Each row of a before or after table is a point. One or more steps were done to the points. Then noise was added and the rows were shuffled. The steps act on how far a point lies along the listed directions, d1 being the first. Name the steps. A step turns or swaps two directions, mirrors them in a line or flattens them onto one, adds a multiple of one to another, or multiplies one. Angles are multiples of 10 degrees, from the lower direction toward the higher: turns from -170 to 170, lines from 10 to 170 but not 90. Use the fewest steps. Two steps may share a direction if one is a turn and the other turns, adds or multiplies; they go together, in the order done. Otherwise the lowest direction goes first.

Directions:
(1): [52 -5]
(2): [ -5 -52]
Before (14 x 2):
[[-20 -45]
 [  9 -12]
 [ 27 -37]
 [-32  20]
 [ 20  42]
 [-51  54]
 [-30   9]
 [-68 -24]
 [-50  38]
 [ 43 -38]
 [-45  42]
 [ -9 -34]
 [ 44  40]
 [-48  -2]]
After:
[[ 19  29]
 [-33  51]
 [-37 -35]
 [ 30 -52]
 [ 36 -53]
 [ -2  12]
 [ 46 -11]
 [ 28 -69]
 [ 19 -18]
 [ 25 -31]
 [-56 -22]
 [ 74  -2]
 [-13  47]
 [ 35  35]]
Steps: turn d1 and d2 by -160 degrees

Directions:
(1): [28 50 -4 36 60  6]
(2): [  1 -31 -76 -19  31  13]
(3): [-16  38 -11 -11 -27  74]
Before:
[[  27   41   33    7    5   15]
 [   1 -105  -50  -29   32  -89]
 [  -4   10    2   23   27  -11]
 [  16   -9  -12   15   46    9]
 [  14  -53  -29   11   59  -56]
 [ -12  -70   11  -24  -40  -62]
 [   1  -30    2    0    4  -38]
 [  29  -20   30    7   38  -43]]
After, 8 rows:
[[  39    0  -11    8   47  -23]
 [  15   28   18   24   24   38]
 [ -11   54   68   24  -21   40]
 [ -27  -35   60  -29  -98  -25]
 [  -2   24   10   28   22   -4]
 [  21   21   62   14   11   -8]
 [ -14    8   38    0  -34   -3]
 [ -39   40   92  -20 -106   46]]
Steps: multiply d1 by 1.3; swap d2 and d3

Directions:
(1): [ 25   7  50 -39 -13 -21  71  27 -46 -42 -12]
(2): [ 20  39  -5 -25 -37  40 -11  -9  59 -45 -62]
(3): [ 15  41  25  27  27  86 -14 -10 -49 -16  26]
(4): [-26  18  58   7 -31 -23 -62  12 -38  31 -51]
(5): [  6 -29  -9 -80 -44  47 -13  18 -12  47  28]
(6): [-85  -8  41 -27  -1   8   9 -58  17 -29  25]
Before (9 x 11):
[[  15   15    3  -22  -25   41   51    0   56  -28  -15]
 [  95  -58  -67  -14  -53  -70   15   56   -2   52  -24]
 [   3   -7   18   30   -9    0  -17   -2  -22   -9  -12]
 [  -3   33    6   10   -7   54  -73  -24   24    0  -35]
 [   8   41  -11   32   34   24  -32   -2   36  -20  -36]
 [  -4   20  -39   22   25  -14    0  -10   20   13  -22]
 [  32    5  -61   31   14   36    9    2  -16    2   22]
 [  39   48    6   31  -24   43  -12   21   27  -47  -45]
 [ -59  -17  -92   46   18   36 -101  -68   72   40   50]]
After (9 x 11):
[[-13  -2  38 -18  34 -13  19  20 -42  -4  14]
 [-46   3  13 -14 -14  20  28 -36 -12 -33   4]
 [-26 -32   0  23  27  -3  37  -8  -3  34  63]
 [  8  -5  10  15 -18   6 -21   4 -11  -2 -18]
 [ 58  20  36 -69 -32 -19 122  33 -48 -97 -16]
 [-84 -23  53  -9 -55 -30 -35 -68  13  -7 -18]
 [-40 -26  38  29   8 -19  -3  15 -50  24  47]
 [-17  16   9 -26   5 -11  31  -3 -15  -1 -10]
 [ 31  -6  40  -4  16 -29  20  31 -76   2  -1]]
Steps: turn d1 and d2 by -170 degrees; multiply d3 by 0.4; mirror d4 and d6 in the line at 160 degrees; multiply d5 by 0
